Rows are points. The window is the flat piece filled in between its corners: a triangle in 3 columns, a solid with four corners in 4, and so on. A path goes straight from each point to the next, and from the last back to the first. List the points from which the path goes on through the window.

Window:
129 -32 -46 -63
-54 88 -116 -52
16 75 639 91
-63 -88 -16 -157
Path:
(1): 46 170 451 -98
(2): 126 205 344 -156
(3): -225 -62 197 189
(4): -363 -6 485 267
(5): 219 126 246 -155
(6): 88 35 384 -158
(7): -14 -182 98 200
(8): -113 31 363 173
(9): 215 119 530 -213
(10): 74 159 330 -134
(11): -24 12 225 142
(12): -63 -42 183 34
(13): 39 -58 229 -264
(14): -29 84 -137 -339
(15): -58 21 -23 80
(16): -262 -103 271 176
Through the window after points: 8, 14

Window:
-85 -214 272 -205 -137 36 -260 131
-349 710 -370 -154 -325 -194 -653 -152
-39 38 245 227 102 -1 -49 -54
220 -227 -306 271 -322 209 -216 170
54 -61 -203 -162 -26 280 -28 -128
29 -201 -172 -30 -220 4 174 -121
-235 475 -265 -52 -51 -39 -19 107
227 99 75 -303 -182 44 29 -62
Path:
(1): -119 115 219 -48 -306 185 -166 -4
(2): -83 216 -129 -29 -185 115 -2 -25
(3): 67 96 -235 -31 -4 10 -55 -65
(4): 55 -77 -95 -74 -41 15 -138 83
(5): 22 -109 61 39 -333 244 -183 -8
(6): -154 48 -6 -4 -283 457 296 230
(7): 261 -29 -247 -290 46 -250 -404 -427
(8): 258 -211 -102 -188 -105 -228 22 -49
(9): -112 59 0 -20 -209 265 -42 -35
(10): -269 233 134 343 -267 279 31 42
(11): 48 175 -239 -517 -43 -221 -354 -167
(12): 2 388 -405 -146 -38 -252 -25 207
(13): -200 10 -15 -49 -320 425 -93 -163
(14): -329 438 -52 222 -195 182 -33 -14
(15): 58 55 -38 -95 87 -123 -72 36
(16): 199 49 -156 -199 198 -157 -107 0
Through the window after points: 4, 6, 8, 14

Window:
-295 -144 105 247 279 -294 68 21 -24 266 54
362 118 -55 105 -61 181 90 -456 49 192 430
-351 -26 -399 -99 32 -14 -228 -41 -267 -240 150
-111 236 -483 240 -119 -611 -267 117 292 -59 153
-48 -157 -292 296 363 -181 -134 33 -337 208 -106
-168 -127 -41 391 234 -29 106 -62 109 61 -307
-142 25 -203 169 -647 -123 -236 -67 -178 -167 208
393 191 448 205 -77 255 -1 -123 35 -25 224
475 -49 422 -105 138 -39 281 -468 -179 188 -22
115 74 150 -64 -200 208 308 54 -254 146 -15
-197 273 137 395 308 -176 75 -155 -103 296 -278
Path:
(1): 105 33 56 283 23 -194 52 -61 -240 6 70
(2): -74 -79 25 -28 124 -21 -46 -130 8 140 -142
(3): -34 4 -58 57 -6 -139 -221 -127 106 169 89
(4): 6 188 -77 309 -24 25 120 38 -344 -269 88
(5): 70 -38 -24 325 94 -114 307 -184 -276 -26 205
(6): -139 22 55 66 204 -183 -413 -57 263 252 -203
(7): -3 -265 6 20 65 -108 -275 -88 103 314 -13
(8): -105 460 -125 404 -30 -247 330 116 -181 -297 27
(9): -225 189 -331 292 -138 -407 98 78 86 -217 250
(10): 129 -15 -169 -122 147 -92 -556 -164 -28 264 -121
(11): -151 14 -165 22 44 -231 -325 -63 25 342 -406
(12): -26 15 73 239 68 -118 109 -44 -164 9 63
(13): 77 103 -226 327 -127 -114 260 -78 -268 -15 248
(14): 72 -56 44 -2 -71 20 -165 -144 68 76 98
(15): 25 91 90 -51 115 5 -27 -174 41 373 89
(16): 266 33 38 336 -132 -74 82 -206 -311 -323 241
Through the window after points: 3, 9

Window, 12 rows:
-562 -91 -526 744 -799 -148 456 333 -22 568 -373 -397
339 -191 -58 133 -451 262 -118 -110 -6 -123 533 351
42 -125 -89 -61 -173 474 -230 74 -45 -43 276 -194
-169 354 -170 -105 -162 111 -45 14 11 -103 86 82
-188 -98 -23 -158 -234 -32 -214 30 -99 -437 -39 119
-50 -82 -201 -287 -145 211 191 -113 156 -232 1 -68
-203 -161 -122 93 40 -14 49 72 89 -164 405 161
-17 -118 -169 -107 -266 12 -298 114 251 163 -217 137
154 94 95 13 -139 162 155 291 83 -62 -144 -280
53 -28 -323 76 58 -29 -254 -194 -24 -264 -131 128
-115 36 -10 98 -214 78 -139 -165 317 -319 232 -109
-366 -6 45 129 -193 -101 184 -188 -81 182 -129 -179
Path:
(1): -107 -62 -79 -115 -158 265 -25 0 104 -208 -58 17
(2): -58 -54 -315 -106 -223 -188 212 -123 78 -114 214 -97
(3): 69 -42 -220 -43 -259 -192 -268 114 -101 144 225 -106
(4): -93 -39 -147 48 -176 259 67 -36 48 -142 -8 70
(5): -139 -141 -117 287 -315 306 142 -16 148 127 -72 -38
(6): -24 -32 -201 60 -262 -177 -69 161 -44 -112 14 -186
(7): 89 20 -419 28 -224 -235 30 36 221 149 220 -173
(8): -305 -171 126 55 -51 287 -137 33 -4 -302 59 295
Through the window after points: 1, 7

Window:
-192 455 112 287 -43 -320 -58 159 -424 242 -125 -39 -105 375
-21 466 58 -141 -72 83 -34 167 -591 -131 -191 -59 -39 213
-71 159 9 -354 258 -263 -109 -91 327 128 7 -343 -317 -617
287 53 102 466 1 176 -121 142 245 -180 61 65 208 17
-136 -263 -39 -353 341 -263 -101 -113 -120 178 232 -227 -300 -321
98 -17 -213 -443 96 -339 -248 -274 170 53 76 -290 12 -202
104 -151 -247 211 -167 242 -10 -35 250 28 44 -405 5 -118
396 134 -266 421 46 113 201 -55 121 -3 -41 84 -75 43
343 -93 94 312 -31 34 -19 -369 -54 28 -26 -320 11 -191
-72 -183 69 -373 219 -93 79 -238 332 295 -126 -163 -8 -312
-73 286 132 154 -294 -244 326 -25 -432 -30 234 -60 23 141
412 -20 135 212 28 164 113 -176 319 79 264 -312 -154 167
5 127 -48 381 56 262 -64 -368 306 -111 100 4 -88 39
53 554 -35 205 -33 144 -30 84 -446 239 156 -16 226 116
Path:
(1): 382 -8 -196 -57 -185 55 -268 -334 42 134 295 272 -161 -55
(2): 69 105 189 90 -240 116 -225 -29 14 128 169 26 -155 -67
(3): 65 227 -327 190 309 -272 340 -129 -192 -172 -21 -372 81 115
(4): -248 398 -33 -2 323 -180 176 102 -251 -26 -40 -164 -12 83
(5): 174 54 129 187 -393 -133 -122 -111 -120 227 111 -73 -134 20
(6): 72 19 152 19 -29 -26 -249 13 24 223 -21 -21 -102 -32
(7): -3 281 -233 -22 50 -82 219 -274 -66 -184 211 -478 96 1
(8): -52 58 -91 419 230 -45 349 89 64 -44 185 -321 84 -91
(9): 371 333 92 -118 -306 126 -432 -229 -37 113 -145 136 -74 83
(10): 304 -8 141 199 -36 125 -175 -7 95 225 123 -50 -36 -136
(11): 160 111 -43 213 81 4 101 -101 165 -150 29 -183 0 13
(12): -123 327 -10 111 151 106 66 -69 -183 -55 -49 -67 286 48
(13): 286 57 -2 35 -165 -60 -115 -80 65 263 170 -129 -448 -90
(14): 192 -45 -117 -122 -470 -207 -385 248 -417 238 -167 -8 -173 -229
(15): -37 253 71 144 274 -75 232 -281 196 -89 220 -227 106 156
(16): -189 244 40 137 176 2 180 159 -34 79 -139 -581 210 -52
Through the window after points: 4, 10, 12, 14, 16

Window (14 x 14):
200 434 -173 120 -11 -78 -331 30 5 -2 -102 232 314 -27
33 268 150 -82 -436 -80 51 154 10 264 338 -217 -52 -438
-291 -22 13 153 54 -2 89 -121 24 -139 80 125 -105 -11
202 -87 -114 23 101 -156 120 540 400 200 190 103 191 212
-199 233 318 277 257 -141 10 -99 -224 161 147 -232 203 37
93 251 -245 172 284 179 189 272 -45 108 387 4 19 298
-33 -46 246 497 -181 356 637 -298 -66 288 -112 -14 -56 176
290 -47 38 86 402 -102 -84 -101 354 306 87 186 -194 91
-24 -275 -65 7 -58 -84 -607 -7 -200 36 174 -141 -75 339
-157 396 -365 -202 471 -153 126 219 -332 189 63 379 -136 -136
286 -176 222 288 -384 -33 41 276 -181 -346 118 -172 -70 -31
-130 32 363 -22 132 -53 -145 229 286 48 -162 -326 -69 -26
44 261 210 -152 -454 -334 -91 277 274 -52 -2 -122 -29 182
-192 -272 312 -571 136 -52 -84 -15 -146 -291 37 -111 -183 -31
Path:
(1): 63 170 -218 141 89 -100 24 -92 -210 -21 7 -306 98 22
(2): 21 42 174 -40 -78 -21 -83 275 160 88 215 283 -29 162
(3): -138 -112 297 26 -349 51 -336 45 65 244 269 470 -311 -1
(4): 141 70 76 180 214 -114 94 50 -16 10 52 -219 84 70
(5): -80 -14 -101 140 256 -273 34 14 222 275 27 -185 -28 122
(6): 236 210 456 71 -31 192 -77 171 -227 -96 273 241 154 -4
(7): -162 247 315 89 -32 3 -103 261 1 297 231 112 129 0
(8): 92 -48 -74 81 171 -174 154 -8 59 -60 -1 -269 -21 40
(9): 103 306 -178 126 -176 -137 578 -155 260 -225 -9 -277 198 -93
(10): -68 -41 277 33 123 -18 -234 302 -67 239 128 196 -157 88
(11): -91 173 576 -294 220 143 -249 263 -100 -158 16 341 -117 219
(12): -70 -180 17 -124 43 -129 45 -91 -12 -27 84 -203 -84 -46
Through the window after points: 3, 5, 7, 11
